Rows are points. Two turns around zero, p and q, are shown by what they do to some points. Write where each new point lands after one turn and then the other. Backwards means that the second turn is done in reverse. Each puzzle has new turns, and all numbers are rounded.
In the rows, 128 means zero.

Turn p:
[119 124 207] -> [117 182 186]
[174 134  91] -> [173 114  92]
[110 107 144] -> [115 123 157]
[158 160 118] -> [150 147  94]
[ 79 115  80] -> [ 86  75 112]
Turn q:
[147 101 110] -> [149 101 112]
[80 89 82] -> [ 84  67 112]
[136 193 151] -> [122 197 131]
[149 129 169] -> [158 147 158]
Where do these land?
p, then q: [116 200 156] -> [ 72 171  94]
p, then q: [134  75  78] -> [169  69 141]
p, then q backwards: [105 132 158] -> [103 149 147]
q, then p backwards: [157 105 120] -> [157 117 106]

Turn p:
[145 110 162 100  98  69] -> [ 61 100 149 141 101 111]
[143 156 131  94 125 172] -> [149 134 153  80 113 152]
[158  90  69 183 128 118] -> [170 131  80 179  96  92]
[177 159 120 158 152 101] -> [152 106 132 119 130  61]
[ 79 140 114 147 139  99] -> [106 152  96 136 170 115]
[132 145 102 105 157 175] -> [170 129 113  83 128 153]
[109 107 162 126 162  96] -> [ 99  88 122 144 165 132]
[ 82 117 165 112  64 193] -> [118 182 179 141 121 207]
Turn q:
[189 158 148  95 169  69] -> [163  74 105 126 187  72]
[128 141 168 135 148 160] -> [128 156 115 131 169 152]
[144 114 172  78 137 147] -> [132  92 118 130 171 173]
[100 102 136 159  87 161] -> [129 166 159 134  97 172]
[169 152 120 119 148 154] -> [146 128  73 128 139 127]
[141 186 119  90 131 105] -> [134 101 102  74 145  97]
[120 117  90 111 158 102] -> [ 95  98 119 141 115  94]
[ 63  97 101 186 102 120] -> [ 94 175 186 142  73 121]
[ 99  85  97 179  73 135] -> [131 162 174 146  54 144]
Where do these land?
q, then p: [146  82 172 156 119 107] -> [161  98 173 156 148 107]
q, then p: [ 74 159  99 170  91  91] -> [ 51 139 174  99 131 118]
p, then q: [122 111 150 127 135 194] -> [157 146  88 147 147 170]
p, then q: [131 162 172 125 143 179] -> [142 112 104 142 188 160]
q, then p: [ 83 140 143 126 151 119] -> [106 125 121 113 173 143]
p, then q backwards: [123 138  31  96 132  88] -> [141 195  54 124 148 167]
p, then q: [199  85 111 133 168 124] -> [171  96 154 179  77 136]
p, then q backwards: [164 114 166 102 113 117] -> [101  94 110 106 107 100]
q, then p: [109 162 106 117 100 133] -> [ 97 138 129  99 103 148]
